Every row gives one point. To make a cloud, some directions were put in groups of two or more. Within a group, all points are equally far from the middle, so they leave a hole (a ring in 2 directions, a hollow ball in 3). The other directions are filled evenly. Then the cloud was stretched, turned, moved and blurred a little. Count the holes, and give their numbers of directions, smallest first.
In the rows, zero is written as 128.

Cloud (21 x 3):
[[148 150  73]
 [103  65 134]
 [ 82  93 119]
 [110 125  70]
 [132 177 103]
 [133  50 104]
 [140 149  71]
 [114  77 162]
 [135 111  59]
 [157  57 100]
 [100 162 111]
 [ 94 139  93]
 [147  53  95]
 [134 158  79]
 [206 117 118]
 [ 89  96 150]
 [156 182 107]
 [129 156  79]
 [196 101  98]
 [130  91  61]
 [104  90 166]]
Holes: 1 (3)

Cloud (31 x 4):
[[ 68 109 106 100]
 [ 74 197 124  99]
 [ 87 190 166 175]
 [ 87 156  88 191]
 [149 113  86  88]
 [ 76 179 136  81]
 [160 127  95  82]
 [124 134 204 115]
 [ 63 113 149 101]
 [ 75 190 148 178]
 [175 146 154 168]
 [170 128 130 179]
 [164 177  79 133]
 [164 124 150  76]
 [165 101 126  88]
 [173 107 168 127]
 [ 96 130 197 107]
 [110 143 180  76]
 [168 194 136 158]
 [ 61 120 129  95]
 [151  87 110  98]
 [165 136 186 145]
 [ 97 140 180  80]
 [131 220 146 141]
 [127 145  56 118]
 [168 108 145  87]
 [106  78 127 166]
 [ 91 182 144  75]
 [123 112 110 195]
 [ 96 115  72 102]
 [136 131 195  97]]
Holes: 2 (2, 2)

Cloud (53 x 6):
[[116 168 177  61 134 132]
 [178 158  79 114 112 150]
 [177 122 144 145 173 187]
 [118 118  63  99 152  76]
 [111 151 111 157 203 181]
 [160  99  88 165 161 113]
 [128 122 145  58 190 128]
 [152 142  95 105 154  35]
 [146 150 135  98 198  89]
 [152 168 129  96 190 129]
 [158  98 121  93 217 118]
 [191  88 121 121 188 187]
 [139  93 124 144 207 161]
 [150 220 108 148 120 122]
 [123  72  75 106 194 103]
 [ 96 109 138  88 175  82]
 [147 151 188 140 135 186]
 [180 164 159 168 147 130]
 [150  80 148  73 154 196]
 [125 134 134 112 202 133]
 [109 184 126 104 161  69]
 [ 63 162 105 137 150 169]
 [ 87 160  99 104  95  99]
 [186 149 168 125 135 148]
 [179 159  71 104 181 162]
 [186  82 128 126 172 186]
 [179 164 143  43 155 126]
 [128  73 146  98 153 197]
 [112 121 129 156  79 168]
 [149 129 149 127  77 103]
 [151 126  93 172  99 213]
 [ 69 215 121 145  87 108]
 [156  94 172  70 160 167]
 [153 127 138 117 106 204]
 [101 204 159 132 169 115]
 [161  47 124 127 177 159]
 [ 83 109  61  93 155 153]
 [155 157  35  90 153 156]
 [163 124 103 108 213 136]
 [169 152 138 185 129 112]
 [140  55 131 140 165 145]
 [182 181 113  95 134  76]
 [130  90 101 105 213 130]
 [124 112 127 165 204 177]
 [ 81 113  80 155 179 153]
 [140  91 115 185 125 202]
 [155  96 195  95 169 127]
 [128 169 144  74 134 178]
 [103  96 146 172 126 103]
 [142  79 116 151 117 187]
 [161 159 139 117 184 187]
 [ 90 136 151 118 173 164]
 [178 137 165 163 151 134]]
Holes: 1 (4)
